Each row of a before or after table is a point. The points were changed in one or more steps. Then noise was added and the rows were shuffled. The steps act on columns, c1 being the first. What was done? A step turns or swaps two columns, mirrors them in a line or flattens them onto one, adds a multiple of one to another, or multiplies or shifts one. Angles are multiples of 10 degrees, from the lower column toward the higher: turns from -170 to 170, lines from 10 to 170 but not 90. Use the fewest steps. Two steps may share a column if one is a turn and the other turns, adds or multiplies; they go together, in the order done. Otherwise the lowest column goes first.
In the rows, 128 means zero.

Before:
[[122 102 164]
 [ 79 112 119]
 [153 102  77]
 [119 100 109]
 [114 158 109]
 [171 148 151]
 [129 154 159]
 [126 141 145]]
After (8 x 3):
[[114 166 110]
 [126 146 144]
 [128 162 160]
 [153  93  77]
 [122  94 164]
 [ 79 109 117]
 [118  91 110]
 [170 155 150]]
Steps: multiply c2 by 1.3

Before (9 x 6):
[[117 100 135 170 125 125]
 [105  85 100 136 133 113]
 [ 98 184 107 111 146 134]
 [119 152 153 104 139  91]
 [133 152 162  89 149 136]
 [143  98 139 162 152  91]
 [176  76 127 158 157  94]
 [101 148 145 107 186 118]
 [ 90 166 133  97 135 131]]
After (9 x 6):
[[132 151 151 151  97 101]
 [160 167 135 167 133 121]
 [155 184 110 150 140 113]
 [118  97 139  93 102  95]
 [152 151 145 150 135  70]
 [153  87 100 125 113 121]
 [145  99 135  87 122 130]
 [118 154 159 171 143 113]
 [ 88  75 125  92 108  91]]
Steps: turn c1 and c4 by -170 degrees; turn c5 and c6 by -70 degrees

Before, 10 rows:
[[123 134 163 104 124 110  94 112 129]
 [122 152 133 170 119 149 141 127 132]
 [ 92 125 136 104  77 138 111 172  92]
 [144 135 133 146 109  98  89 153 104]
 [186  59 124 119  90 126 132 124 113]
 [103  98 158 138 111 126 143 193  84]
 [125 127 140  85  98 139  73 148 163]
 [ 80 144 122 115 149  97 141 105 169]
 [128 181  88 114 155 136 118 156 107]
 [ 74 133 121 102 107 169  49 172 114]]
After (10 x 9):
[[127 125  77  96  88 169 140 134 122]
 [186  56 134 108 101 112 124 126 125]
 [ 97 124 109  94  88  96 134 149 114]
 [119 152 137 144 141 138 136 129 110]
 [126 183 116 131 134 108  90 139 123]
 [109  99 147 119 121  86 159 158 119]
 [143 131  91 124 126 101 136 138 155]
 [ 71 132  46 106 105 119 124 143  82]
 [ 77 142 141 130 134 160 122 120 168]
 [122 136  98 121 113 128 164 121 148]]
Steps: swap c3 and c7; flatten c4 and c5 onto the line at 50 degrees; turn c6 and c9 by -80 degrees; multiply c8 by 0.4

Before (9 x 12):
[[127 153 150  89 139 170 138 133 117 139 104 120]
 [126 164 127 127 137 119 121 101  81 165 113  98]
 [133 114 167 130 187 150 149 119 123 175 103  96]
 [117  59  87 110 179 181 158 134 102 184 210 160]
 [156 146 125 101 138  93 104  94 112 107 103  96]
 [139 112 163 129 133 168 115 147  92 121 135 133]
 [166 130 120 133 145 129 130 145 126 185 115 148]
 [ 85  55 140  91 145 146 135 154 109 162 186 150]
 [141 125 116 119 182  84 161 143  88 124  81 123]]
After, 9 rows:
[[119  57 108 110 150 155 157 105 139 184 210 158]
 [125 163 146 128 130 135 122 122 119 165 113  99]
 [137 111 171 128 131 143 114 118 106 123 135 133]
 [137 117 159 131 153 144 151 114 110 174 104  96]
 [126 151 149  88 132 148 138 108 114 140 101 119]
 [164 130 123 133 134 119 129 134 132 184 114 146]
 [157 147 133 101 134 125 105 134 125 109 102  95]
 [ 84  55 145  89 135 126 133 128 119 162 185 149]
 [140 123 135 117 148  95 162 157 122 122  80 123]]
Steps: flatten c3 and c9 onto the line at 150 degrees; multiply c5 by 0.4; flatten c6 and c8 onto the line at 140 degrees

Before, 11 rows:
[[120 186  97 131  91 123 161  55 103 116 187 143  68 103  75 128 110 162]
 [106 131 143 116 137  85 121  70 156 121 130 161 140 123 122 116 145 131]
 [157 115 170 138 108 126 105  52 131 169 128 145 132 115 149 130 136  97]
 [103 118 164 149 142 147 180 164 132 148 158 120 104 140 149 139 158  91]
 [125 100 166 132 112 108 120 100 122 114  98 155 141 102 171 158 150 109]
 [146 151 103 115 109 109  91 121 128 115 107 143 100 133 119 152 140 119]
 [122 124 155 134 125  84 115  97  97 136 103 162 141 147 112 159 153  93]
 [ 89 121 102 163 114 143 167 133 109 133 159  92 114 119 146 124 157  76]
 [115 141  49 101 139 101 152  73 113 109 167 147  97  88  80 130  51 165]
 [106 157 129 126 128 121  79 101 113 132 109 156 147 129 126 168 132 141]
 [127  86 104 172 154 127 170 137 104 129 182 115 124 119 152 131 172 118]]
After, 11 rows:
[[118 143  52 100 139 104 149  73 110 107 165 180  85  91 130 115  53 136]
 [106 158 130 129 127 124  77 102 115 134 108 140 136 128 156 165 132 153]
 [ 90 121 103 160 118 143 166 135 105 134 156  98 150 117 102 127 157  77]
 [102 134 145 117 133  85 120  70 156 119 130 144 133 126 158 115 147 135]
 [155 116 172 138 108 126 106  54 132 167 130 117 149 115 151 134 135 108]
 [120 185 100 131  94 124 162  56 104 117 186 182  64 101 123 110 109 115]
 [125  99 166 128 109 109 121 101 123 117  93 100 152 103 164 172 151 123]
 [101 118 164 149 143 144 185 162 132 147 160 103 133 140 130 146 157  82]
 [147 152 102 115 108 108  92 119 121 112 107 141 116 135 140 151 139 105]
 [123 122 157 133 126  86 117  96  97 139 101 156 158 147 150 153 153 110]
 [123  86 106 171 155 127 171 139 104 131 180 102 131 120 125 135 170 118]]
Steps: add 0.3 times c15 to c16; turn c12 and c15 by 70 degrees; turn c13 and c18 by 40 degrees

Before, 8 rows:
[[120  67 147  96 127 143 140 190 198 156  94 159 111 145 135 147 113 136
  199 176  98 108 114  91]
 [114 134 116 126 137 153  78 115 154 108 161  95 114 127 124 161 165 110
  147 115 158 153 117 153]
 [137 108 166  72 119 133 139 184 181 191 119 165  95 115 159 114  89 156
  160 132 131 119 125 112]
 [168 115 109 124 127  93 139 126  88 170 127 142 139 102 133 130 106 163
  152 116 134 115 121 114]
 [146 167 112 115 134 104 113 112 102 161 155 121 161 108 160 103 140 138
  129 146 121 152 149 123]
 [112 147 147 190 133 167 126  97 153 118 180  82 115 138 141 153 165  81
  125  89 119 135  88 179]
 [121 130 112  84 156  86 141 147 137 142 135 156 132 111 125  93 132 154
  138 149 138 118 123 130]
 [113 124 148 118 130 144 106  89 126  72 174  95 129 154 156 150 151  96
  126 105 127 143 114 159]]
After:
[[125 147 174 186 133 166 167  96 155 116 180  85 115 137 145 158 166  83
  112 120 115 136  83 179]
 [197  65 174  98 127 144  83 189 202 156  97 161 112 146 135 149 113 135
  120 148  97 109 113  95]
 [133 167  89 118 133 108 106 113 102 162 153 121 161 109 162 103 143 139
  147 116 120 150 146 121]
 [158 107 227  69 121 128 128 187 182 191 121 164  96 116 158 113  92 154
  137 141 126 121 125 109]
 [152 115  82 125 126  96 145 125  89 170 127 143 137 101 132 130 109 165
  169 139 134 116 121 115]
 [136 131  87  82 156  84 111 148 136 139 134 156 133 108 121  92 132 155
  121 145 139 118 124 130]
 [128 122 175 117 130 147 148  90 124  71 174  95 132 155 155 148 151  93
  111 102 126 143 110 160]
 [148 137  98 129 137 156 132 115 155 108 161  94 116 126 122 162 168 112
  112  75 158 152 115 150]]
Steps: swap c1 and c19; multiply c3 by 2.5; turn c7 and c20 by 80 degrees

Before (14 x 32):
[[123 100 120 131 124 135 112 122 117 184 129 129 156 121 136 115 115 127
   97 157 137 105   9 129 118 122 113 112 132 121  99 163]
 [121  91 119  87 120 131 143 166 137 144 103 107 137 126 117 117 108 130
  132 159 141  99 121 151 108 125 108 138 153 120 136 118]
 [171 135 110  82 125 149 123 102 114 184 148 155 134 123 190 115 130 124
   39 101 131  99 117 137 117 140 123 208 104 149 114 118]
 [144 154 131 134 130 151 108 161 156 144 120 150  84 143 115 126  98 114
   46 172 129 106 119 117 128 143 129 115 148 169 113 135]
 [118 157 249 127 131 147 145 153 110 121 101 134 135 187 163 148 130 128
  140 163 130  97 131 153 149 100 161 112 144 130 109 136]
 [117 165 114 126 110 142 125 123 132 133 151 124 114 140 118 123 118 131
  122 134 148 112 131 152 143 138 106 142 115 118 129 130]
 [167 110 111 131 135 116 119 154 207 133 144 107 113 146 117 132 117 128
  140 112 130 118 110 150  99 127 101 133 127 140 125 140]
 [120 117 113  91 129 144 142 111 111 224 189 156 129 141 118 167 104 126
  136 148 149  94 118 152 125 127 151 167 150 123 134 138]
 [140  92 104 130 134 144 120 145 130 138 117 149 126 114 117 150 135 118
  142 158 135 101 109 127 164 141 115 138 141 120 140 122]
 [113 122 106 109 136 127 111 150 127 127 155 125 125 113 163 144 137 133
  142 129 138 115 128 149 146 146 123 113 133 178 125 127]
 [195 100 122 105 113 124 109  89 147 129  98 137 103 128 132 115 124  73
  114 168 128 119 137  92 173 141 106 115 105 179 135 132]
 [117 133 162 119 120 105 117 155 119 145 110  98 122 157 144 122 127 120
  126 129 158 118 112  70 156 149 136 168 122 123 114 117]
 [129  91 168 112 110 140 113 143 106 134 154 148 114 119 122 116 126 109
  141 172 141 104  95 155 117 133 105 123 132 119  71 129]
 [109  91 112 113  93 118 118 125 110 153 127 145 102 127 120 129 132 122
  141 167 144  94 130 149 133 149 109 125 155 123 135 161]]
After (14 x 32):
[[120 117 101  91 125 142 141 111 124 224 184 157 129 141 121 153 112 128
  133 146 150  96 117 150 121 110 153 168 152 122 135 134]
 [145 157  97 136 132 152 105 161 143 144 119 148  84 142 117 124 128 113
   44 174 130 104 121 117 126 155 127 113 146 167 109 132]
 [138  91 132 127 135 146 125 143 138 135 117 147 126 116 116 143 103 121
  145 156 134 102 112 124 164 130 115 136 143 119 137 123]
 [168 136 130  84 122 150 124 100 140 188 149 154 133 122 191 120 106 126
   38 102 132 102 116 138 117 114 124 208 105 149 112 116]
 [109  91 128 113  96 116 117 128 149 155 131 143 102 129 117 130 109 122
  142 168 147  97 127 147 135 110 107 129 155 122 132 164]
 [117 136 125 118 120 107 118 156 150 142 104  96 124 160 146 125 164 119
  126 130 161 118 114  66 156 120 138 167 121 121 116 116]
 [117 161 128 127 128 148 142 150 100 122 100 134 139 189 163 141 249 126
  143 165 130 101 136 151 153 108 159 114 146 128 110 135]
 [113 124 134 112 138 128 110 151 147 126 153 127 123 116 161 141 107 131
  142 127 138 115 123 154 146 124 127 112 130 178 122 127]
 [115 165 120 131 109 140 123 125 135 134 146 124 112 139 116 127 116 131
  122 135 145 112 131 151 144 130 104 140 115 116 127 133]
 [195  98 124 103 114 125 106  87 139 130  99 138 105 128 138 117 123  73
  116 169 127 117 135  93 173 147 107 112 104 179 136 131]
 [126  88 126 112 108 139 110 142 132 136 156 148 113 120 124 118 168 111
  142 173 138 104  96 155 118 108 109 121 135 119  71 126]
 [119  89 110  87 120 130 140 165 128 145 108 109 139 130 117 124 119 128
  133 157 141  97 123 150 108 136 108 138 154 120 137 119]
 [170 107 116 134 137 114 119 151 126 131 143 111 110 146 118 132 113 128
  142 108 127 123 111 148  99 204 103 132 128 142 124 141]
 [121 101 113 128 126 136 116 122 126 185 128 130 154 124 137 118 117 127
  100 153 135 110  10 129 119 116 113 111 136 124 101 164]]
Steps: swap c3 and c17; swap c9 and c26; multiply c16 by 0.7
